Each row of a before or after table is a point. The points were changed in one or more steps. Then noise was added and the rows were shuffled. The steps act on columns, c1 being the first. What was done? A step turns or swaps two columns, mirrors them in a line or flattens them onto one, adds a multiple of one to another, or multiplies or shifts one. Angles are multiples of 10 degrees, from the lower column toward the higher: turns from -170 to 170, lines from 10 to 170 but not 90. Use the fewest steps. Two steps may share a column if one is a turn and the other turns, adds or multiplies; they go together, in the order done. Otherwise the lowest column goes first.
In the rows, zero is written as 128.

Before (10 x 3):
[[134 112 129]
 [135 134 102]
 [ 88 127 153]
 [133 119 158]
 [ 93 108 128]
 [134 162 116]
 [112 127 145]
 [125 155 152]
 [126 120 142]
 [116 203  89]]
After (10 x 3):
[[118 114 137]
 [122 102 124]
 [101 113 140]
 [122 126 149]
 [125 124 177]
 [135 184 115]
 [110 170 142]
 [167 246 117]
 [146 136 110]
 [146  96 158]]
Steps: mirror c1 and c3 in the line at 120 degrees; multiply c2 by 1.6

Before (9 x 6):
[[ 84 146 141  92 103 127]
 [106 222  86 156 148 182]
 [138  95  68 103  85 143]
 [114 130 108  85 119 126]
 [ 89 147  77 100 151 141]
 [171 113 113 100  55  68]
 [142 136 156 208 151 123]
 [185 128 116 105  88 137]
 [153 149 100 174  91 154]]
After (9 x 6):
[[109 131 150 181 119 127]
 [180 137 103  57 152 137]
 [152 145 115 241 103 132]
 [ 50 111 152  49  54 184]
 [181 221 160 162 148  68]
 [136 148 151  51  90  98]
 [ 37 129 139  16  89 117]
 [ 93  95 183 119  84 102]
 [154 148 177 226 151 105]]
Steps: multiply c1 by 2.5; turn c1 and c4 by -120 degrees; turn c3 and c6 by 170 degrees

Before (12 x 8):
[[104 161  82 106 146 111 123 172]
 [109 129 117  95 135  99 158 117]
 [133 103 160 122 144 100 147 132]
 [249 171 154 121 117  97 157 156]
 [184 110 143 123 152 119 123 118]
 [112 110 121 125 144 168 162 136]
 [110 108 127  96 121 140 132 132]
 [104 129  61 116  98 101 153 120]
 [125 130 148 100 121 208 111 129]
 [168 153 132 112 149 118 153 116]
 [ 99 168 157  95 133 111 142 134]
 [110 162 127 142 118 133 136 127]]
After (12 x 8):
[[111 153 135  72 136  87 145 121]
 [117 128 102  45 111 114 147 106]
 [132 147 137  47 107 138 133 129]
 [119  89 140  47 102  97 141 125]
 [134 123 195  50 124 178 113 139]
 [107 148 150  73 114 164 161 117]
 [135  94 132  93 108 130 134 122]
 [162  86 131  71 246  86 168 137]
 [108  93  82  55 106 145 145 166]
 [153 127  60  67  98 150 145 109]
 [114 104 123  63 172 117 145 105]
 [114 147 134  75 188 111 119 121]]
Steps: turn c1 and c5 by 80 degrees; multiply c2 by -1; turn c3 and c6 by -40 degrees; shift c4 by -50; turn c7 and c8 by -30 degrees

Before (13 x 11):
[[127 133 119 136 158 112 116 129 116 111 144]
 [101 111  87 157 135 145 151 140 122 159 132]
 [156 128 140 164 126 143 133 182 118 164 174]
 [154 132 110 100  92 105  93 127 112 172 169]
 [127 143 145  83 131  96  94 131 169 199 157]
 [104  72 139 163  85 111 108 154 117 130 174]
 [116 135  87 126 172 113 109 152 140 160 148]
 [113  72 148  73 109 123 142 146 104 161 166]
 [105 243 111 138 139 104 219 190 161 189 117]
 [159 108 109 103 104 120 115 169 166 128 141]
 [146 179  86 227 184 135 173  91 163 148 210]
 [123 144 150 112  85 169 106 151 138 152 183]
 [129  91 159 118 111 130 118 110 116 176 124]]
After (13 x 11):
[[134 161 102 166 135 144 153 138 118 144 154]
 [168  91  86  87 120 119 140 145 109 177 137]
 [162 150 126 120 117  96  88 125 112 180  96]
 [149 170 128 141 130 129 113 155 140 158 136]
 [179  99  87 162 116  95 105 156 118 113 147]
 [207 185 148 227 137 151 174  91 162 115  91]
 [167 113 149 175 135 140 136 181 116 150  92]
 [126  84  96 133 126 124 119 104 118 177 126]
 [183 111 159 123 136 154 106 153 140 162 127]
 [155 120 151 111 122  99  94 131 175 209 124]
 [121 181 250 160 126 108 221 191 159 184 157]
 [143 137 130 131 127 120 119 127 121 111 127]
 [134 136 113 107 122 115 117 173 166 137  97]]
Steps: turn c1 and c11 by -100 degrees; turn c2 and c3 by 70 degrees; add 0.3 times c8 to c3; turn c4 and c10 by -20 degrees; flatten c5 and c6 onto the line at 70 degrees

Before (8 x 12):
[[ 79  83 157 190  75 126 176 103 102  55 151 148]
 [ 99 109 113  68 145 144 173 139 107 110  75  75]
 [ 98 102  76 127  80  89 142 105 102  82 111 119]
 [ 82 178 208 136 143  76  57 184 152 133 135 127]
 [157 101  95 123 115 121 187 105  60  67 147  82]
 [ 70 206 188 187 165  87  57 223 122 194  72 102]
 [126  94 138 136  46 147 129 136  66  49 112 121]
 [130  73 141 140 169  89 140  46  89  42  74 137]]
After (8 x 12):
[[126  90  57 131 195 139 124 127  38 161 149 117]
 [103 110  70 138 161  99 148 142  92  84 151 114]
 [ 92 109 102  59  90 147 141 127  96 115 155  70]
 [105 209 198 213  70 188 134 211 104 171 156 105]
 [ 74  86  56 186 177 105 144 123 105 169 123 154]
 [115 183 153 163 116 154 133 197 157 216 113 135]
 [141  94  61 121 149 106 133 125  70 106  87  84]
 [125  74  49 130  67  41 128 122  82 157 127 135]]
Steps: flatten c1 and c7 onto the line at 160 degrees; mirror c3 and c10 in the line at 40 degrees; turn c6 and c8 by -60 degrees; add 0.3 times c8 to c4; turn c5 and c11 by -150 degrees; turn c9 and c11 by 30 degrees

Before (13 x 14):
[[154 149 101 131 120 160  98 128 151 142 107 119  75 158]
 [127 173  95 114  77 161 111 140 181 138 118 143 215 125]
 [139  74 123 114 129 131 137 122 150 127 119 162  90 142]
 [128 174 114  97 108 138 116 172 126 111  26 157  93 140]
 [101 101  97 124 122 111 110 112 140 128 155 133  84 142]
 [151 139 118 131 124 134 108 119 124 121 152 147 141 101]
 [138 113 211 134 132  65 163 145 147  43 155 123  75 136]
 [116 175 152 141 132 159 129 125 142 132 128 157  78 135]
 [137 140  91 139 130 138 207 166 169 145 141  69  69 121]
 [133  95 134  56 134 146 109 116 116  90 151 122 104 133]
 [149 178 120  91 127 125 126 110 155 110 122 152  98 124]
 [129 167 119 138  15 115 167 112 116 112  69 143  81 133]
 [133 130  96 141 110 125 157 124 120 142 131 145  98 180]]
After (13 x 14):
[[130 109  98 106  79  97 109 220  92 143 172 140 141 119]
 [127  35 109 153 101  66 118  90 102 112 111 161 170 130]
 [162 108  95 135 123  88 100  68 124 141 136 133 126 162]
 [130 172 131 179 135 126 110 106  69  90 128 126 112 132]
 [138 157 127 102 129 116 140  92 110 129  80 165 119 131]
 [130  66 118  98  18 110 168  83 143 113 114 141 109 131]
 [142 133  99   8 131 127 203  70 120 145 152  75 172 138]
 [101 156  94 141 123 156 110  74 122 133 119 144 110 138]
 [156 139 114 148 123 136 108 145 134 119 148 137 126  96]
 [145  96 119 115 131 125 125  98  84 115 156 148 109 113]
 [115 113 149 111 136 103 130  77 133 129 173 157 122 128]
 [139 127 211  75 131 192 166  71 129  40 114 126 144 134]
 [135 125  93 104 111 132 152  95 146 145 128 166 123 166]]
Steps: turn c6 and c11 by -150 degrees; turn c2 and c11 by 130 degrees; turn c4 and c9 by 110 degrees; add -1 times c7 to c4; swap c8 and c13; turn c12 and c14 by -20 degrees

Before (8 x 20):
[[ 98 153 130 172 133  83 139 129 105 122 121 126  96  95  87 155 116  93
  124 139]
 [ 74 152 127 134 154 106 134 126  99 130 132 159 125 130 100 104 120 148
  135 156]
 [ 96 150 128 110 168 140 158 147 144 128 143 158 150  78 178 120 147 174
  148 172]
 [107 143 126 194 103 137 122 104 133  93  85 135  99 152 120 108  63  72
  127 133]
 [116 158 125 102 128 139 127 175 118 124 138 154 132 107 129 148 130 166
  153 160]
 [118 116 112 140  80 168 123  83 167  73 112 109 168 151 126 155 152  95
  148  85]
 [117 132  98 207 106 124 144 119 144 100 114  78 126 194  98 156 109  72
  121  99]
 [102 181 117 101 150 118 159 153  88 145 150 157 151  80 142 129 115 157
  126 125]]
After (8 x 20):
[[111 134 144 142 116 164 105 117 247  57 149 124 166 151 130 151 154  96
  152  84]
 [155 114 119 107 166 142 164 147 178 143 100  90 153  80 173 119 150 173
  143 171]
 [152  89  88 101 141 137 165 144   6 154  87  92 146  80 151 127 113 159
  125 126]
 [148 103 107 103 126 151 147 143  92 122 116 107 128 104 128 146 132 159
  159 162]
 [117  98 145 175 132  64 139 135  63 129 127 102  99 101  82 162 118  92
  123 137]
 [154 118 114 129 149  99 136 132  43 139 117  69 122 124 104 100 120 148
  139 159]
 [ 69 118 168 209 121 106 135 130 175  95 137 132 124 198  98 155 113  75
  114 103]
 [133 103 190 195 131 109 107 123 143  81 155 109  96 157 115 113  61  71
  124 134]]
Steps: mirror c1 and c12 in the line at 40 degrees; turn c2 and c11 by -160 degrees; add 1 times c4 to c3; turn c3 and c6 by -30 degrees; turn c5 and c10 by 30 degrees; flatten c7 and c8 onto the line at 30 degrees; multiply c9 by 3

Before (8 x 24):
[[141 123 125 126 132 160  99 130 182 113 152 147 113  98 105 132 110  96
  166 125 104 168 156 141]
 [ 99 124  73  97 120 156 102 129 150 121 104 154 110 117 110 173 108 110
  113  76 107 151 156 147]
 [145 107 153 125 105 152 116 122 161 101 109 169 144 102 134 109 111 116
  168 141  67 155 115 169]
 [124 172  81 108 108 156 175  72 127 146  83 137 124 149  99 152 132 163
  115 151 161 139 189 113]
 [208  94 130 108 174 112 158  85 139 188 170 134 134 165 178 135 142 176
   97 130 144 132 183 126]
 [140 191  82 103  96 134 152 135 114 160 121 108 106 153 110 140 120 137
  115 168 130 109 195 114]
 [177 141  92 105 172 107 142 103 130 133 168 109 187 171 160 149 180 165
  127  86 133 138 165 130]
 [156  85 168 180 132 152 115 102 154 131 149 181 106 114 134 109 152  99
  181 124  94 117 134 151]]
After (8 x 24):
[[ 96 125  72  96 120 154 157 130 149 124  90 130 141 117 112 174 119 105
  154 170 107 113 160 143]
 [207  98 130 107 175 114  97  87 139 188 184 140 126 164 172 135 113 173
  131  85 148  95 186 122]
 [164  86 167 179 130 149 148 104 154 145 158 126 150 111 135 107 144  97
  117 108  88 181 136 147]
 [138 194  83 104  90 132 115 132 117 155 156 136 153 149 107 142 118 132
  111 116 133 113 194 117]
 [136 124 130 124 132 159 164 132 178 117 116 123 141  95 107 131 108  96
  165 109 105 166 161 142]
 [194 142  97 109 172 107 108 105 127 136 108 131  73 174 158 146 158 158
  132  99 139 131 159 126]
 [136 108 149 123 107 151 141 124 161 111 158 124 108 104 136 110 107 118
  154 134  66 165 116 168]
 [130 169  74 105 109 155  82  70 128 149 250 131 140 147 100 148 133 159
  140 164 158 115 187 109]]
Steps: turn c1 and c17 by -20 degrees; turn c7 and c13 by 170 degrees; turn c11 and c20 by -110 degrees; add -1.5 times c8 to c11; flatten c10 and c12 onto the line at 10 degrees; swap c19 and c22

Before (8 x 48):
[[ 96 157 133  92 139 137 115 156 104 167  83 137 123 221 109  95 135  67
   68 109  69 156 210 129 109 167  80 147 187 121  33 102  87 118  73 142
  114 136  83 123 109 115  77 107 151 136 190 136]
 [166  94 120 135 145 165 134 102  83 171 151 164  75 161 164 118  84 113
   80 157 176 141 132 102 122  81  25  88 141 208  96  87 150 145 156 161
  177 135 132 231 162  96 129  61 105 135 198  77]
 [177 170 199  97 131 163 111 119 149 150  98 193 206 128  15 144 104  99
   79 156  73 174 166 122  58  76 176 149  58 167  88  93  87 113 160  91
   90 155 185 141 174 164  53 143 114 118 105  57]
 [126  86 138 139  84 164  35 156  57 171 168 124 130  68 129 169  62  33
   97 138 141 149 109  60 119 190 166 139 188 160  99 154 153 162 207  34
  176 183 119 130 141 163 186 125 151 142 105 137]
 [101 141  99  91 123 182 133 108 166 162 130 168 148 149 122 152  97 125
   64 186 115 107 142 171 126 198 225 119  88  98 195 123 149 138 146  20
  143  91  84 118 127 157 174 136 138 106  58 131]
 [140 155  74  63 138 189 107 164  87  44 186 162 133 128  84  75  95  89
  211 141  81 124 123 161 129 117 112  70 188 123 124 184  76  89 110 217
  137 127 185 145  88 163 158 121 165 141  76 113]
 [173 124 156  67 107 139  75 135 155 117 126  94 102 101 147 142 142 102
   82 162  78 101 166 190 108  93 183 147 116 152 165  78 118 184 136 174
   74 100 107 125 100 135  55 100 191 174 137 151]
 [128 212 135  97 163 129 159  14 115 141 156 160 180 178 127 118  94 119
   76 104 220 152 180 194 133 108 153 179 157  96 158  62 114 103  78 191
  119  88  85  61 113 146 182 126 171 224 179  61]]
After (8 x 48):
[[100 160  93  84 138 146 115 151 102 166  71 136 105 227 104  92 200  71
   69  99  74 159 208 130 112 167  80 148 189 119  32 120 166 116  75 142
  109 138  86 122 157 117  74  94 153 134 190 137]
 [174 124 214  52 115 146  77 134 157 119 125  94 142  98 152 145 200 101
   80 142  80 108 163 187 115  96 186 144 137 151 165 118 149 188 136 172
   80  97 113 123  98 137  53 104 189 180 136 153]
 [123  85 153 156  79 165  36 155  51 174 169 117 145  61 129 169  89  31
   99 137 143 147 110  58 122 195 168 148 164 159 100 143 106 166 206  31
  177 186 115 127 176 163 184  80 151 137 107 136]
 [104 142 237  88 124 183 131 106 169 159 125 165 123 148 118 150 120 124
   63 225 113 104 143 164 124 199 225 114 100  94 197 145  96 138 148  19
  144  92  85 117 103 158 174 101 140 104  58 127]
 [168  96 189 114 144 165 133 104  84 166 151 168 182 156 158 121 129 117
   81 168 174 140 130 105 125  77  23  89 115 206  99  89 144 143 158 168
  177 139 130 231 166  94 134  77 108 133 197  77]
 [128 212  83  70 161 131 162   7 112 139 154 159  80 174 128 115  29 119
   78  89 221 153 178 197 138 101 153 177 161 101 153  90 109 104  77 193
  118  89  87  61 133 146 185 142 171 223 179  55]
 [179 172 220  86 132 168 104 125 148 153  96 195  38 124  17 138 148 100
   79 107  78 173 170 124  55  78 174 146  44 167  87 112 113 111 162  94
   93 155 180 140 122 173  56  87 119 120 106  62]
 [143 153 123  99 139 189 108 159  88  43 187 166  89 126  92  78 160  84
  213 195  81 118 126 161 124 119 111  67 196 120 126 210 164  87 109 217
  141 129 185 144 140 159 162  75 167 139  78 112]]
Steps: multiply c20 by 2.5; turn c3 and c20 by -60 degrees; turn c4 and c32 by -30 degrees; turn c13 and c33 by -140 degrees; add 1 times c21 to c44; turn c17 and c44 by 60 degrees; turn c29 and c41 by 40 degrees
